Each row is a point. Each copy is the shape, with its points in the same order, turned, moved and blurred by noise. Some copies are also mirrored. Which?

Shape (8 x 2):
[[ 41   5]
 [ -8 -33]
 [ 30  44]
 [ 27 -60]
 [ 13 -29]
 [ -4  50]
 [ 22  32]
 [ 11  69]]
Copy 1:
[[ 20 -22]
 [ 30  38]
 [-18 -33]
 [ 72  21]
 [ 37  21]
 [-42  -1]
 [-12 -21]
 [-51 -29]]
Copy 1 is: mirrored
Copy 2, 8 rows:
[[ 46  15]
 [-12 -16]
 [ 30  58]
 [ 27 -41]
 [ 20  -8]
 [  7  68]
 [ 26  51]
 [ 24  86]]
Copy 2 is: only turned

Shape (8 x 3):
[[-22 -45  43]
 [-56  14  -3]
 [ 19  -8 -48]
 [-22  20  61]
 [ 51 -23  10]
 [ -5  39 -44]
 [-49 -17  -6]
 [ 36   3 -34]]
Copy 1 (8 x 3):
[[-45 -60  35]
 [-61   3 -12]
 [ 20 -25 -41]
 [-44   2  55]
 [ 33 -48  25]
 [  2  23 -39]
 [-58 -25 -15]
 [ 35 -20 -22]]
Copy 1 is: only turned
Copy 2 (8 x 3):
[[ 46  26 -60]
 [-29  56 -37]
 [-19  -9  16]
 [ 35  83 -24]
 [ 44  -3  27]
 [-48  32  24]
 [-15  27 -50]
 [ -7  -4  30]]
Copy 2 is: mirrored
Copy 3:
[[-35 -27  12]
 [ 24 -22  70]
 [ 73  -1  -3]
 [-31  18  55]
 [ 21  30 -33]
 [ 85   8  44]
 [ 18 -45  39]
 [ 59  23  -5]]
Copy 3 is: mirrored

Shape:
[[-13 -72 -23   3  27 -43]
 [ -7 -25 -23  47  63 -49]
 [ -6   8   9 -17 -37  63]
 [ -2  20  38   6 -71  52]
 [ 23  -7   7 -18  35 -56]
 [ 11   5 -14 -16  -2  54]
 [-16  13   5 -33 -54  54]
 [  8 -34  46 -10 -13  80]
 [-46 -17   8  -5  60 -39]]
Copy 1, 9 rows:
[[ 27 -83 -11 -17 -13 -50]
 [ 18 -38  32 -40 -29 -82]
 [ -9  -1   7  10 -14  68]
 [-19  -1  30  55 -22  71]
 [ 24 -12   3   5  26 -62]
 [ 16   6  -1 -20 -13  47]
 [-24   2 -14  22 -12  69]
 [ 12 -40  37   0  18  83]
 [-28 -40  14 -44  18 -61]]
Copy 1 is: mirrored
Copy 2 (9 x 6):
[[-30 -78 -16  31  28 -47]
 [-15 -45 -48  39  77 -19]
 [-27  -3  33  -8 -40  53]
 [ 14 -21  41 -24 -42  80]
 [ 23 -17  -2   7  36 -52]
 [-25  13   9  18 -30  36]
 [-17  -7  22 -34 -62  44]
 [-38 -14  81  23 -23  43]
 [-42 -31 -17 -14  69 -28]]
Copy 2 is: mirrored
Copy 3 (9 x 6):
[[-10 -78 -24  11  26 -59]
 [  5 -26  -4  45  60 -67]
 [-28  -2   2 -10 -34  52]
 [-19   9  26   5 -76  46]
 [ 43 -34  10 -17  27 -47]
 [-10  -6 -18  -7   1  47]
 [-34   1  -1 -28 -49  43]
 [-24 -51  27  12 -21  75]
 [-25 -36  29 -11  56 -57]]
Copy 3 is: only turned

Shape:
[[ -9 -64 -41  13 -49  30 -10 -33]
 [-33  36   7  -9  23 -11 -35  21]
 [ 21  25 -18  19  29 -21 -12  40]
 [-25  10  15 -22  40 -32  34  -5]
 [-12 -14   9 -63  27  55  -3  55]
 [-50 -19 -10 -62 -27  -9 -27 -20]
 [-11  39   6  26  -9  63 -15   7]
 [  5   3 -79  -2 -49  14  51  45]
 [  2 -22  -2  -6 -53 -40 -11 -45]
 [  8  33 -32 -14  20  41 -31 -10]
 [-43 -29   4 -31  17  23  -8  45]]
Copy 1, 11 rows:
[[-31 -81   5  -8 -13  41 -37 -24]
 [-10  47 -13  -9  14 -42 -30  -8]
 [ 30  24 -38   4  16 -14 -21  33]
 [ -9  15  -3   3  41 -35  45   4]
 [-33  31   0 -95  31  12 -12  15]
 [-29 -20  15 -46 -15 -33  -7 -57]
 [-31  48   4   9   3  46 -48   1]
 [-12 -24 -33 -18 -72  35  18  47]
 [ 22 -48  25  21 -20 -10  -5 -45]
 [ -9  31 -47 -17  10  28 -28 -33]
 [-41   5   5 -61  25 -18 -22  19]]
Copy 1 is: only turned
Copy 2:
[[ 21 -21 -69  39 -34  52 -38  -9]
 [-46  20  28 -12   6   0 -26  -8]
 [ -4  37  15   5  30 -15 -25  29]
 [-15 -33   7 -23  22 -32  16  -2]
 [-19  -3 -16 -72  27  70  -5  15]
 [-31 -10 -42 -26 -42  17 -20 -48]
 [ -2  31  32  30   3  68   5   9]
 [ -3  48 -82  13  -5  23  27  50]
 [ 25   0 -37  20 -62 -19 -25 -27]
 [ -2  41  -6  10  35  41 -25 -23]
 [-40 -29 -12 -41  -4  46 -16  26]]
Copy 2 is: only turned

Shape (14 x 11):
[[ 59  10 -26  -3   6 -38 -28  48 -39 -12 -18]
 [ -3  29  29  45  -6  21  29 -28   7  11  33]
 [ 22  10  -5   9  49 -11  19  37  23   0 -24]
 [ 37  -3  -1 -51  18  -5  15  40 -31   8 -10]
 [  4  56 -39  -3 -45  -8  10 -39  14  39  52]
 [-12  35   2  33  -9  50  -1 -45   1  46  56]
 [ 31  32  31   8   6  22  34  18  30 -16   6]
 [ 12   1  -2 -37  22 -39 -25   8  -5 -31  -8]
 [ 41  -8 -24 -16  30 -27  12   2 -13   7 -33]
 [ 39 -24   5 -21  25 -62  -6  52   3  15   8]
 [ 31   3 -53 -23   4  11 -35  17   6   6  27]
 [-40  74 -39  -8 -23 -10 -23  -4 -14  51  40]
 [ -4 -25  -8   7  -8 -14  29  40   1 -15 -17]
 [ -4  31  37  29 -36  38   3 -25  40  43  -6]]
Copy 1 (14 x 11):
[[ 64 -13  -5   7   3 -28 -18  36 -45   8  -9]
 [ -7  43  32  38 -47  -7  36 -40   5   1  43]
 [ 18  26   8  18  42  -9  32  19   3  14  -2]
 [ 26 -12  21 -38  10   2  23  32 -36   0   7]
 [ 23  42 -37 -24 -83 -26  26 -31  13  18  56]
 [-11  37  10  15 -71  22  15 -61   7  35  58]
 [ 22  53  34  22 -11  12  44  14   7 -19  18]
 [ 24  -9   5 -21  16 -28 -21  12   6 -28   1]
 [ 46  -5  -1 -17  32 -25  27 -11 -22   4  -3]
 [ 43 -33  16  -4  29 -39  12  50   3  14  32]
 [ 40  -6 -41 -14 -14  26 -12   7  -1  14  29]
 [-21  34 -33 -29 -78 -29 -16  -9   4  55  28]
 [  2 -21  -2  23  -2 -18  48  21  -4 -16  -9]
 [ 15  37  40  20 -66  12  46 -38  48  26   5]]
Copy 1 is: only turned
Copy 2 (14 x 11):
[[ 63  10 -32 -31  -6 -46 -28  49 -14 -12 -29]
 [ 29  22  19  45  -6  28  43 -14   3   7  20]
 [ 36 -12  -1  -2  29  -5   3  31  45 -10 -41]
 [ 46  -2  -7 -52   9 -15   8  46   0  42 -35]
 [  8  87 -24  14 -48   7  14 -25  21  36   8]
 [ 19  44  -2  49  -7  51   9 -36  -7  44  31]
 [ 49   9  28   4  -7  33  35  36  34  -5  -9]
 [ 19   5   4 -65   7 -27 -12  10   6 -15 -11]
 [ 52  -7 -22 -33   9 -28   2  -2  15   7 -53]
 [ 39 -15  -1 -31   8 -69 -15  41  36  22  -7]
 [ 30  19 -50 -33 -17  13 -38  16  19  23   5]
 [-27  95 -18  17  -5   1 -23   1 -10  40   0]
 [  2 -31 -11  -6 -16 -17  28  37   9  -1 -27]
 [ 20  19  53  50 -42  43   3 -16  12  26 -12]]
Copy 2 is: only turned

Shape, 17 rows:
[[ 11 -16  25  43 -11 -17  13 -53  27  38  -3 -34]
 [ 19  25 -12  41 -37 -26 -10   6  42  -3  39  -7]
 [ 43   9   9  75 -18 -28   7 -10  24 -42  25 -33]
 [ 16  55  36   0 -13  -5  76   1 -33 -29 -13  64]
 [  6  28 -31 -46  42   8  36 -40 -21   9 -30  57]
 [ 22  32  -5  34 -46 -84  -3  36  18 -30   0 -38]
 [ 49  20 -25  22 -14  24   3 -52  -8  58  19  -5]
 [ 31 -16 -36  52 -22  17   6 -20  14 -16  -3  -4]
 [  7  -3   6  54 -25 -18 -19  10   6  22 -11  16]
 [ -3   5  46  42 -13 -26 -42  35 -15 -41  39 -13]
 [  1 -12  -8 -56  -1  32  51 -28  -7 -25  -6  68]
 [-18  35 -32  -4  25  22  37 -81 -15 -10   1  42]
 [  7  13 -26  -8   1  19  38 -21  16  35  26 -18]
 [-53  32  -7 -23 -24  11  58  26 -69 -10 -31  27]
 [ 55   4   5  32  52  38  27 -33   5  13 -13 -10]
 [-13  63   3 -41  -9  48  25 -32   6 -15 -42  32]
 [ 24 -13  48   3 -46 -20 -49  -9 -56 -47   6 -25]]
Copy 1:
[[-24 -21  -7  10 -48  31  -8 -36  30 -14 -26 -30]
 [-17  46  23  32 -64  16   4  -8 -16  -2  13 -24]
 [-43  30  21  52 -45  43 -10 -44 -44 -41  -3 -16]
 [-44  24 -19 -72 -39  68  22 -15 -58  -4  31  62]
 [ -4   2 -19 -65   2  20  16 -22  27  -6  74  52]
 [-44  41  43  16 -73 -18  35 -28 -53 -58   1 -25]
 [ 38  23 -52  16 -39  34   5 -39  24   4   8  -8]
 [ -8   5  -6  42 -24   2 -41 -28 -23 -15  14  12]
 [-15  -1  18   4 -43   0  12 -30 -23  25 -15 -10]
 [ -2   9  68   5 -24  42  17  -8 -73 -18  -9 -41]
 [ 10 -10  -2 -56 -18  39 -17  30   2 -12  58  84]
 [ -3   2 -33 -45 -12  54 -34 -36  19  -5  87  19]
 [ -2  14 -38  10 -30  27   6  19  28 -17  33  -8]
 [-13 -16 -40 -95 -18  -3  12  22 -68 -13  44  14]
 [-20   4 -34  19  33  49   2 -42  20 -11   1  21]
 [ -7  49 -18 -90  -1  24 -30   7   4  -9  35  36]
 [ 57  -4  49 -24 -30  27   3 -40 -69 -62 -32 -13]]
Copy 1 is: only turned
Copy 2, 17 rows:
[[ 35 -25   4  50 -20 -23 -25 -54   4  32 -20 -21]
 [-18  31 -22  38 -13 -18  11 -65  54   9 -23  28]
 [ 23  20  -3  48 -28 -36   5 -57  73 -28   6  -2]
 [ 57  54   6 -58 -54 -42   4  -9 -20 -50 -20  39]
 [ 36  32 -31  -8  -5  16   4   2 -78 -60 -41   6]
 [-20  19 -41  -2   4 -76  15 -35  84 -15 -34  -4]
 [ 16  36 -50  50 -36   7  -7 -62 -45  23 -10 -16]
 [ 28  28 -15  60 -42   6  26 -23  38 -18 -16 -19]
 [ 23  13 -21  39 -27 -19 -23   0  35  26 -10  22]
 [-18  18   7  13   2 -33  -7  -5  70  -2  53  28]
 [ 30   7  -1 -34 -56  37  33  -2 -65 -53 -22  24]
 [ 21  27  10  45 -38  -1   8 -16 -75 -68 -41  14]
 [ -1  30   0   7 -12  14  23 -56 -40   6 -22 -31]
 [  2  58  24 -52 -46 -37  34  45 -36 -18 -30  -2]
 [ 65  44  -9  37 -15  29 -35 -45 -15 -22   3 -36]
 [-13  40   0 -27 -72  11 -32  -6 -42 -61 -54   1]
 [ -9 -22 -34  -2 -55 -56  -3  -6  31 -25  66   2]]
Copy 2 is: only turned
